Each row is a point. To make a cloud, some directions were put in groups of two or more. Within a group, all points are equally far from the middle, so they leave a hole (a ring in 2 directions, a hollow ball in 3). The other directions are filled evenly. Then the cloud was stretched, turned, moved and blurred a little. Count the holes, and give their numbers of directions, smallest first.

Cloud (14 x 2):
3, -50
4, -22
11, -40
37, -51
61, -46
22, -52
81, 51
-26, -16
-7, 7
0, 39
36, 55
-46, -28
-44, 3
-24, 65
Holes: 0

Cloud:
31, 25, 11
14, -8, -41
83, -14, -28
-11, 3, -8
60, 5, -3
43, 83, -58
42, -2, 16
40, -23, -57
-28, -19, -84
-64, 46, -46
2, 26, -78
-34, 39, -50
21, 30, -56
15, -43, -15
65, 5, -19
27, -31, 34
29, -34, -40
-19, 15, -40
-37, 45, -40
Holes: 0

Cloud, 22 rows:
75, -2, 47
4, 82, -30
-21, -38, 51
-5, -10, 73
-14, -2, 59
62, 4, 1
14, 49, 23
-58, 12, -14
52, 25, 27
-27, -29, -60
42, -60, -5
71, -7, 24
42, 26, 48
73, -6, 32
41, 43, -6
33, -59, -13
-30, -5, 37
-45, -25, -45
21, 54, 10
-17, -62, 11
-19, 30, 32
37, 18, 64
Holes: 1 (2)

Cloud:
62, -19, 15, 49
-60, -6, 47, 2
-28, 54, -8, -25
-17, -29, 42, 36
47, -64, -11, 53
-30, 32, 48, -30
17, 76, 30, -39
-30, -35, 79, 22
-44, -27, -31, -51
18, 54, -25, 3
-49, 9, -23, -12
-23, -35, -7, -2
-18, 29, 40, 74
53, 68, -44, 36
29, 15, -27, -32
6, -47, 12, 5
-41, -20, 6, -43
46, 57, -41, -11
27, 22, 18, 53
26, 6, -9, -30
22, 22, -48, 52
-8, -46, -15, 19
36, -31, 89, 25
82, 10, -52, -37
69, 76, -23, 43
42, 29, 9, 78
33, 23, 66, -5
Holes: 0

Cloud, 57 rows:
12, -51, 12, 24, -6, 52
-27, 2, 27, 27, 12, 17
6, -1, -24, 18, -32, -12
5, 26, -11, -35, 5, 9
-24, 0, -16, 16, -50, 37
-24, -25, -40, -11, 28, 23
-11, -19, 20, -40, 35, 10
20, -47, -11, -9, 21, -37
-41, -67, 45, -8, 19, -31
-14, -22, -17, 26, -43, 23
43, 12, -7, -38, 1, -36
-5, 56, 9, -36, 9, -20
16, -1, 21, -2, -5, 42
10, -46, -29, 59, -14, -5
-7, 2, 57, 33, 24, -35
29, -95, 59, -24, 8, -13
-56, -13, 42, 11, 22, 17
-21, 38, -60, -24, -3, -20
-40, -38, 35, 24, 34, -7
58, -6, 4, -31, -16, 10
45, 3, 36, -36, -3, -4
47, -30, 8, -16, -9, -5
23, -54, -39, -45, -7, 19
14, 23, -16, 30, -19, -25
22, 34, -28, 14, 18, 26
13, -31, 37, -3, 28, 9
-8, -48, -34, -27, 18, -22
37, -6, -4, -30, -19, -32
-29, 33, -40, -6, 15, 2
2, -68, 18, -12, 9, 43
60, 2, 45, -5, -35, -4
20, 4, -29, 29, -36, 8
1, -20, 31, -6, -56, -7
-22, 39, 11, -35, -4, -24
-25, -28, -26, 10, -3, 33
-4, 14, 10, -11, -14, -56
8, -72, 23, 11, -23, 32
47, 17, -7, 32, -1, 22
-39, 19, -24, 47, -40, 13
13, -10, -22, 8, 30, 11
-14, 28, 23, 2, 15, 15
21, -23, 0, -22, 38, 38
-7, 4, -18, 9, 39, -3
14, 9, -2, -45, -32, 9
11, -60, 17, -3, 21, 16
-67, -41, -48, 8, 14, 9
-10, 11, -18, -3, 0, -9
31, -35, 13, 38, -10, -2
30, -67, -28, -20, -27, 5
48, 6, 57, 27, -29, 11
59, 1, -16, 13, 14, -29
2, -21, 18, -36, 48, -8
14, -32, -38, 23, -9, -8
2, -12, -11, -22, -35, -5
16, -44, -41, -41, 18, -14
-19, -54, -1, 2, -45, 46
-37, -19, -54, 32, 46, -21
Holes: 0

Cloud (53 x 6):
19, 23, 69, -31, 64, -29
-38, 38, 0, -54, 42, 8
58, 25, 27, -40, 4, 32
1, 24, 63, -12, -32, 28
46, 4, 66, -27, -10, -30
53, 32, 24, -58, -20, 10
-23, 69, 18, 9, 36, 25
25, -30, 11, -7, 23, 53
2, -68, -43, 48, -12, -29
-37, -19, -50, -36, -56, -15
30, 45, 66, 8, 95, -40
-4, 11, -10, 8, 35, -83
24, 14, 69, -4, -14, 17
-19, 42, -10, 67, 9, -30
-32, -32, -24, 42, 16, -85
-37, -15, -27, 4, 72, -12
-12, 34, 48, -57, 23, 12
-25, 79, -13, -21, 36, -9
-18, -23, -38, -14, -47, -56
-8, -38, -18, -41, -19, -14
7, 35, 21, -44, -27, -3
61, 1, 35, -48, -12, -50
1, -9, 19, -29, -15, -41
-5, -16, -4, -53, -9, -15
12, -55, -21, 57, -3, -13
-33, 44, -15, 27, -14, -54
27, -9, 6, -79, 25, -16
-14, 10, 51, 72, 3, -5
-6, -30, -58, -47, -21, -15
-50, 41, 12, -8, 19, -18
-12, 12, -18, 84, 27, -17
50, 26, -9, 39, 44, -48
-48, 21, 37, -14, 32, -9
20, 49, 46, -26, 28, 23
40, -49, -15, -1, 20, 16
-15, 14, -33, -49, 22, -23
-43, 21, 48, 38, 18, -49
-22, 30, 3, -42, 5, -14
14, -29, -68, -1, -57, 30
40, -31, -57, -32, 45, 13
-23, 29, 79, 35, 52, -38
-32, 27, 42, -14, -18, -6
-41, 1, 2, 61, 39, 41
-51, -17, -57, -6, -37, -30
13, 12, 26, 31, -41, -34
-21, -28, -59, 75, 58, -33
18, 46, -31, -44, -25, -32
52, 15, 48, -28, -17, 5
-4, -71, 6, -21, -25, 0
80, -25, -24, 16, 13, -25
31, 3, 20, 39, 60, 4
-11, -61, 1, -52, -39, 40
-24, -34, 59, -4, 26, -24
Holes: 1 (2)
